Rows are points. Each table stands for the endless flat space through its points: a line for two points, a plane for three, and so on. Write the one point that lies in both, or say that there is none.

First:
[[ 23 -24  21]
 [ 13  -9   6]]
Second, 2 rows:
[[ 20 -17  11]
 [ 23 -19  10]]
They share: [ 17 -15  12]

First, 2 rows:
[[  2   3  -7  -2 -18 -10]
 [-10   7 -13   8 -26  -4]]
Second (2 x 6):
[[ 16   1   2  -7 -12 -11]
 [ 20   1   5  -7 -11 -10]]
They share: [  8   1  -4  -7 -14 -13]

First, 2 rows:
[[ 24  22 -15  19  21  10  23  17   9]
 [ -1  17 -25  -1  -9 -10  -2  -8 -16]]
Second, 2 rows:
[[ 10  19 -22  13   0   4  11   8  -1]
 [  8  19 -20   1   6  -8   5  -4 -11]]
They share: [  9  19 -21   7   3  -2   8   2  -6]

First, 2 rows:
[[-22   1  -5  -8  -7   4   6 -11  -2  -5   6]
 [-19 -11  -2 -20 -13   1  -6 -26  -5   1   0]]
Second:
[[-22  -8   2 -35   0  10  10 -42  -1 -10  -2]
 [-17  -3  -3  -5 -15   0  -5 -12  -1   5  -2]]
They share: no point

First, 2 rows:
[[ -1   7  -7   2  -7 -16 -20  18 -15  -8   3  18  14  -2]
 [ -1   3 -19   6  -1  -6 -30  22 -19 -10  -5  24  16  -2]]
Second, 2 rows:
[[ 11  24  17  -3 -10  -6   0  34 -19 -19  -2  27  19  10]
 [  3  14   5  -1 -10 -16 -10  22 -15 -11   4  19  15   2]]
They share: [ -1   9  -1   0 -10 -21 -15  16 -13  -7   7  15  13  -2]

First (3 x 20):
[[-15  10  -6   6  10   9 -18 -18 -15  21  -1  24   2   5  35 -19  26   0
   -1 -33]
 [ -5 -16  22 -16  12 -51 -14 -16   7  15  -3   0 -20  -7   3 -11 -30 -32
    7  17]
 [ 20   9   2 -26  32 -21  -4 -26  17  30  22   0 -15  -7  -2 -21  -5 -22
   27  -8]]
Second:
[[-16 -14  15  -2  23 -27 -40 -34 -20  19 -22  -6 -19  12  12 -17 -10  -6
   -4  11]
 [ -4   8   1  -8  -1 -15   8   0  12  17  18  30   1 -14  26 -13   6 -26
   10 -27]
 [-18 -17   6  -7  23 -33 -40 -27 -16  12 -18  -8  -9   9   9 -23  -6  -4
    1  10]]
They share: [-10  -3   8  -5  11 -21 -16 -17  -4  18  -2  12  -9  -1  19 -15  -2 -16
   3  -8]

First:
[[ 11   6  23  -5   4 -17 -17 -36   2 -27  11  36   6 -18  -1  14  27  -4
  -26  24 -28  -1   1  12]
 [ 15  -6  15 -17 -12 -13   7 -16  26 -11   7  16  18 -22   3  10  11  16
  -18   8 -16   3  -7   4]]
Second:
[[ 27   0  -4 -25  -5 -24   2 -26  14 -10   8   4  20 -15  10   0  26  19
   -8   2 -16 -11  17  -1]
 [ 11  11  12 -28   3 -22 -11 -22  19 -13   3  24   8 -16  20   7  11  26
   -8  20 -13   4   5 -13]
 [ 15   6   8 -26  -1 -21  -6 -23  18 -13   5  18  12 -17  15   6  15  22
   -9  15 -14   0   7  -8]]
They share: no point

First:
[[ 20   1  -5 -30 -16  16  29  -4  11  -4 -21   3 -24 -14   5  -3  22   9
  -20 -11 -24  16   9 -33]
 [ 10   1   5  -5  -6   6  14 -29  21  -4 -11  -2   6   6   5   2  17 -16
  -10 -16   1  11   4  -8]]
Second (2 x 24):
[[ 24  11   2  -5   5  -4  25 -26  16  -5 -16   2 -16  -2   2  -4  34 -14
  -22  -2  -9  23  13 -25]
 [ 15  -4   2 -23 -13  11  10 -20  22  -2 -22  -1  -7  -2   8   2  16  -2
  -16 -14  -9  11   7 -10]]
They share: no point

First (2 x 24):
[[  9  -9   9  28  15  -2  21 -16  -8 -13  18  21  22   6  -4  31  -2  26
  -20  24  21  12   1   0]
 [  1  -9   3  16   9  -8  13 -18 -10  -5  20   9  20   2   6  23   0  20
  -10  16  13  12  -5  -2]]
Second:
[[-15  -5   1  17  -3  -5  -8 -11 -12  -1  21   1  18 -17   1  15   0  15
   -3   2   1  13 -17 -16]
 [ 14 -12   6   8   6 -21  18 -21 -18  -1  24  -5  24  14  24  24  10  13
  -21  22  11  12   9   8]
 [-17 -18   3  10   4   9  16 -32 -28 -18  29  19  17  -8  17   5   4  21
    0  27   5  16 -10  -3]]
They share: no point

First:
[[ -5  27  18  15   3 -19   9 -12  -3   3 -10 -22  11  14  -4 -10 -13   7
   20 -11   5  16  13 -12]
 [ -4  15  13   7   7  -6   9  -9   1  12 -12 -16  11  17   5 -15 -13  -4
   12  -6   7  12  17  -5]
 [  8  21   3  11  10   0  24  -8  -6   5  -1  -9  26   8  -2 -10   2   4
    6   4   6   9   5   4]]
Second:
[[  0   7   7  -4  13   5   2   0  -1  26  -5 -10  12  19   2 -12  -6 -18
    2  -4  11  -5   2   1]
 [ 12   7  -5   2   7   2  20 -12   2  14  -5  -7  27  16  14 -12  -9  -9
    5   8  -1   7  17   7]]
They share: no point

First:
[[  8  14  -4  -9  -3   1 -30  -4  -8  29   7   6  -7   5 -10 -10   6  28
  -11  19 -12  32   4 -13]
 [  0   6 -16  -1  -3   1 -10  -8 -12   5  15  -2 -31   5 -22  10  -6   8
  -31   3 -16   8   8 -13]
 [  5  15  -5 -11  -4  -5 -32  -4 -11  30  10   9 -12   5 -12  -7   7  31
   -6  18 -17  29  -2  -8]]
Second:
[[ 12   4 -16  -5  -9   9 -24  -8 -20  21  17   2 -13   1 -18   2 -10  26
  -11   3  -4   8   2  -5]
 [  0  13  -7  -5   0  -3 -18  -5  -5  15   8   2 -22   7 -15  -1   5  14
  -26  15 -19  26   8 -17]]
They share: [  4  10 -10  -5  -3   1 -20  -6 -10  17  11   2 -19   5 -16   0   0  18
 -21  11 -14  20   6 -13]

First:
[[-12 -23 -23 -13  21 -21  -4  -2 -11  10  11 -12 -17  10  19   4  -5 -15
   18  -9  14 -15 -15  -3]
 [  3 -20 -17 -13   5 -15 -20 -10   0 -13   8  -8 -26  27  12  13 -20 -29
   26  -5   7  -5 -34  -1]
 [ 10 -21 -17 -11  -1 -15 -28 -10   5 -24   3 -10 -31  34  11  14 -29 -35
   28  -5   2   1 -41  -3]]
Second (2 x 24):
[[ -2 -11 -24 -16  16 -16 -12   2 -10   4   6   1 -19  25   6   8 -14 -17
   11 -17  15 -25 -23  -7]
 [-14 -31 -16 -12  16 -20  -4 -14  -6   4  18 -19 -19   5  26   8  -2 -21
   31   3  11  -1 -19   5]]
They share: [ -8 -21 -20 -14  16 -18  -8  -6  -8   4  12  -9 -19  15  16   8  -8 -19
  21  -7  13 -13 -21  -1]

First:
[[-22 -15  -6  10  -9 -13  -1  -8  10   6  -5 -16   7   4 -21  24   9  15
   17 -16  14 -23  24 -28]
 [-16 -11 -11  13  -4 -16   3 -10   5   9  -7 -14   8   0 -18  19   6  15
   18 -10  15 -22  20 -23]]
Second (2 x 24):
[[-18  -5 -12   3  -2 -18  15  -2  12   9  -3  -3  10 -10  -2   7  -5  10
   16   1  21 -22  14 -22]
 [ -6  -8 -15  15  -5 -24   9 -11   0  18 -18 -12   1  -4 -17  19  13  10
   19 -11   6 -25  17 -10]]
They share: no point

First:
[[ 10 -17  11 -17  -9 -15 -14  27   9 -15  10 -26  -5 -10 -42  24  20   9
  -12 -27  22  14  14  -6]
 [ 20 -18   1   3 -19 -23 -11  17   3   6   6 -17  22 -20 -13   6   6 -13
    8 -13   2  23  21   5]
 [ 20 -36 -14   3  -4 -17 -32  32  15   9  -6 -20  13 -20 -16  -3  -6  -4
   -7 -16   2  20  12   8]]
Second:
[[ 26 -13  12  -5 -26 -31 -17  30  11   4  -4 -21  16  -6  -7   1  16 -18
    7 -14   6  23  11  -7]
 [  4  -9   7 -11 -11 -12  -9  39  -8  -5 -22  -7   9 -26   4  -8   4  12
   -8 -11   1  36 -11  -2]
 [ 16 -27  -8   6  -9 -16 -13   4   5   2  25 -23  17 -26 -37  23   3  -8
    3 -21   6  14  37  13]
 [ 22 -15   7  -2 -20 -27 -21  21  10   1   5 -25  12 -14 -14  10  13 -18
    4 -20   1  21  19  -2]]
They share: [ 18 -19   2  -1 -16 -21 -13  20   5   2   6 -19  16 -18 -19   9   8  -8
   3 -16   6  21  19   3]

First, 4 rows:
[[ 27  23  -6 -22   3  -1  27  -4   9 -12  -7 -21  -4  -7  32 -14  11  -7
   10 -20 -25  11   6   4]
 [ -6 -13  18 -10  -9 -31  15 -46   9  42  26 -33  14 -16  17   7  47  17
   10  25  -7 -22  36  16]
 [ 28  30  10 -25 -28 -11  16  15 -33  14 -32   0  -1 -22  -4 -11   1 -41
   23 -25 -12  -9 -10 -12]
 [ 30  27 -10 -32   3  -1  17   2   3   2 -16 -11   2 -10  25 -21  13 -13
   26 -19 -15   2  -8  -4]]
Second (3 x 24):
[[ 27  10  12  -9 -10 -18  25 -12   0  18  -3 -15   2 -15  11   3  13 -19
    0  -3 -12   0  14  -3]
 [  6  22  25 -27 -24 -22  37   0 -26  24 -21 -25  13 -28   3 -26   1 -11
   19  -5  -9 -20  14 -11]
 [ -1  30  22 -39 -24  -6  17 -20 -20   0 -19 -27 -10 -25  21 -29  21 -15
   20 -11 -28 -24  14   7]]
They share: no point

First, 3 rows:
[[  1  11  21 -15  24  -7  24 -28  -2 -17   1  -1  -7  24 -13  -9 -12   8
   12  15 -12 -13  18  11]
 [-17 -21  19 -17  16  11  10 -14 -12  -5  11  17  -9 -10  -5 -11  -2  22
   -6   3   2  -7  -2  -5]
 [-28 -45  12 -20  12  18   9   3  -7   9  22  24 -20 -37  -1 -14  -7  31
  -21   1  19 -14 -20  -9]]
Second, 3 rows:
[[-15 -15  18 -15  28  -4  21 -19 -15  -4  12   8 -17   4  -7   1 -17  31
   -5  11   9 -19   9  -8]
 [-14 -15  18 -16  23   1  18 -17 -11  -5  11  10 -14   0  -7  -5 -12  25
   -4   9   5 -15   5  -4]
 [-16 -25  28  -6  43 -17  18 -13 -17  -1  21   0 -10   8  -7  -1 -14  45
  -10  19   7 -21  23 -22]]
They share: [-13 -15  18 -17  18   6  15 -15  -7  -6  10  12 -11  -4  -7 -11  -7  19
  -3   7   1 -11   1   0]

First, 5 rows:
[[  0  -2  -4 -17  15   0  27  26   2  -2  18  -7  18  -2  53  19  22  18
   24   8 -23   1 -21 -20]
 [-25  33 -25   3  -1  29  30  16 -10  -5  20 -19  20 -21   7 -11  24  -7
   37  28  -6   9  -4  27]
 [-10  22 -12  16  13  31  13  25 -20  -5  -2 -21   1 -33 -14  -6  25 -19
   16  33 -15 -10   1  43]
 [-16  21 -18  22  11  39  27  31 -30  -2  -1 -19 -15 -11  -5   8  27 -15
   -3  46 -15 -13   7  40]
 [  3  12  -4   4  20  15   7  31  -2   5  -6 -16  31 -51   6  -7  28  -6
   49  17 -42 -17 -17  17]]
Second:
[[-25  26  -7   1  -6   1  27   9 -18  -4   9 -13   9 -21  26 -16  31  -9
   21   8  -9  15 -16  23]
 [ -7  16  -1  -7  12   7  23  19 -14  -6  13 -13   3 -15  14 -14  17  -3
   25  22  -5   5 -14  27]
 [-25  24 -31   9  -6  31   7   5   2 -20  17 -25  27 -33   8  18  33 -15
   11   0  -1  13   6   7]]
They share: [-10  17 -10  -3   9  16  17  16  -8 -11  15 -17  10 -20  10  -3  20  -6
  21  17  -3   6  -7  21]

First, 3 rows:
[[ -3   0  -6   5   4  -1  12 -10   5 -17  -2  15  11  12 -22   4  18  -8
    6 -12  -3  -9 -11 -13]
 [  9  -4   4   9   2  -3  24  -6  -3  -9  10  19  11  10 -18  14  18  -2
    2  -2   9  -7 -13 -15]
 [ 12 -11   2   1  -6  10  24   1  10 -10 -14  20  14  -7 -38  18  24   7
   -8 -16   3   1  -3 -11]]
Second (3 x 24):
[[  1   1  12  10   2 -13   8  -4  -4 -21  11  27   9  19 -17  -7   6  -8
   -6  -4  -2  -1 -12  -6]
 [  3   0   4  13   0  -9  15  -8   0 -16   7  24   9  15 -20   1  16  -6
    0  -5   5  -4 -11 -10]
 [ -9 -12 -16   5   0   3  35 -16  -8 -20  -1   4  13  -5 -32  21  36  10
    0  -9  13 -20 -23 -34]]
They share: no point

First:
[[-26  16   6 -15  12  -3  17 -11   1   4   9 -16  16   8  30  -3 -15  -4
  -16 -19  -3 -46  25   8]
 [-10   8   5   0  -5  -2 -14  -1  34  10  -1 -23   1  -7  13 -14 -24 -39
    0  -9 -18 -47  48  -5]
 [  6  -9  -7  35  -3 -14 -18   5  32  23   5 -18 -14  -2 -15 -21 -22 -40
    5  -5 -26 -35  40 -16]
 [  3 -21  24  11   6 -34  14 -12  -5   2  29 -23 -20  19  27 -12  -6  -6
    0 -15   0   1  12  26]
 [-16  24   8  -1  24   1  -1  -9   3  18  -5 -16  12   4  24   9 -15 -12
   -4 -17  -5 -46  23  10]]
Second:
[[-13  -9   7  -3  -4  -4  11 -35  11  32   9  -7 -18  14   8 -19  13 -10
   19  -8 -21 -14  33 -13]
 [ -3 -33  17   1   8 -28 -25 -31   9  24 -11  15 -10  -2  -8  -1  -5 -20
   23  24 -39 -50   9  -9]
 [  5 -10  26   5  11 -21   5  -9  -2  22   6 -15 -14   2  18  10 -10 -16
    9  -6 -10 -28  10  10]
 [ -5   4   6  13  17 -15   5  -9   6  14  12 -25  -2  10  18  -2 -10 -10
   -7 -22   2 -16  12  16]
 [  5 -12  16  29  21 -33 -17   1  -2   2  10 -11  -8  12  12  -6 -24 -18
    1  -2 -14 -32  18  22]]
They share: [ -1  -3  13  15  14 -19   2  -8   2  14  12 -19  -9  11  17  -4 -11 -13
   1 -14  -6 -20  18  14]

First:
[[-11  -3  17   6   2  -4  -7 -22   2  20  18   7  19 -33  10   9 -15 -23
   -1 -24  14 -28   5  48]
 [-30  18  23  12  -8  15  13  26  17   6  16  21   0  -3   8   5   0 -17
   15  13  15 -24   5   4]
 [-13  18   3  16 -12  18  19  33   1   8  -8  11 -14 -27  -6 -18  14   2
   13  -6  17  -3   6   7]
 [-15  -7  41 -18  10   0   9  10  38  28  42  -1  -1  -9   2   9 -11 -31
   -1  20  26 -44   5  16]
 [-33  22  25  26 -22  16  33  39  23   2   6   9 -14   3   8  -8   0 -10
   33  30  25 -13   0 -15]]
Second:
[[-15   8  17  20  -6  13  16   6  12   8  12   7   7 -15   6  -1   0  -8
   12  -3  17 -23  -1  21]
 [-35  16  21   4 -22 -11   4  22   4  20   0  11 -17 -27  10  -5 -20 -32
   24   9  25  -3  15   5]]
They share: [-20  10  18  16 -10   7  13  10  10  11   9   8   1 -18   7  -2  -5 -14
  15   0  19 -18   3  17]

First, 3 rows:
[[ 22 -25 -23  34   8 -10  15  27  11  -1 -35  -8 -12  32   4   7 -22 -14
  -31  -6  13  10  39  -2]
 [  4 -13  -2  -8 -25 -16  -6   0  20 -22   1  22  -6  -1   1   4 -13 -23
   -1  12  -8  25   0  -8]
 [ 18 -25 -17  18  -2 -18   3  21  19 -11 -21   4 -10  20   8   9 -22 -12
  -19   2   3  16  25  -2]]
Second, 3 rows:
[[ 28  -5 -22  18  -3  -4  -6  -5   4 -11  -1  18 -13  25 -11  12 -28 -18
  -15   2   2  19  30 -10]
 [  9 -37 -20   3 -28  -5   7  23  13 -27 -38  -4 -17  -8   1  17 -13 -29
  -17  -2  10   6   1   0]
 [ 38  -9 -30  12  -5   6 -16  -9  -2 -19  -3  22 -21  19 -23  22 -34 -16
  -19   6   6  17  20  -2]]
They share: no point

First (4 x 24):
[[-17 -34  -5  14  11   8 -25 -33 -16  30  -4  39  10  14   5 -20  20 -21
   18  31 -22  15  10  34]
 [-11 -28   1  12  13  -2 -33 -25 -10  26   4  33  12   2   5 -12  20 -33
   28  29 -12  17  18  26]
 [ 15  -4  20  -7  18  -1 -30 -19  10  -4  16   6  -6   2   6  13  12 -39
   37  25   5  27  13   5]
 [ 22   3  21 -18  15  14 -16 -23  11 -14  14  -3 -17  18   4  15   6 -23
   26  22   4  28  -3   1]]
Second (4 x 24):
[[  1 -14  -2 -28  15   9 -24  -9 -16   8  24  28  27  -1  -5  -1   0  12
    8 -16   9  -5   7  34]
 [ 15 -38 -10 -13  -6  31  -8 -30 -28  32  20  27  28  35 -19 -10  26 -23
  -10   7  10  29  -5   4]
 [  2 -25  -8   4 -12  17  -4 -25 -13  36   9  13   8  26  -6 -21  23 -25
    9  31  12  27 -13 -20]
 [  6 -29 -10  -4  -6  19  -2 -33 -19  32  11  21  16  20 -10 -19  23 -17
   -1  19  22  17 -17 -14]]
They share: no point

First (3 x 24):
[[ -2 -11 -18  -4  10  16  20  12  13 -23  -2  -1  28  -3 -13   0  14  13
  -30   7  14 -20  22  33]
 [  2  13 -12 -32  -6 -14  10 -32 -25   3 -30   9   6   7   5  16  10   1
    6 -21  28 -12   6  -3]
 [ -1  16 -20 -18  -8  -9   7 -13 -14   1 -16   5   5   3   2   4  20  17
   -7  -7  14 -25  18  10]]
Second:
[[  3 -14 -18 -40 -10   1  28   9 -23 -18 -21  19   1  17 -15  18  -3  -9
  -28   2  29  -6  13  22]
 [  5   4 -12  -2  28   6   6  -9   9 -14   3   8  41  -7  -5  14  30  31
    0  -1   9 -24  27 -10]
 [-22   4 -13 -13  12   7  21 -11  -2 -24 -23   2  20 -23 -16 -14  33  10
   21 -32   1 -40  -3   6]
 [-10  -8 -17 -35 -10   2  29   1 -20 -20 -29  11   0   3 -16   2   6 -10
  -11 -15  21 -18   1  24]]
They share: [  0   1 -15 -18   2   1  15 -10  -6 -10 -16   4  17   2  -4   8  12   7
 -12  -7  21 -16  14  15]
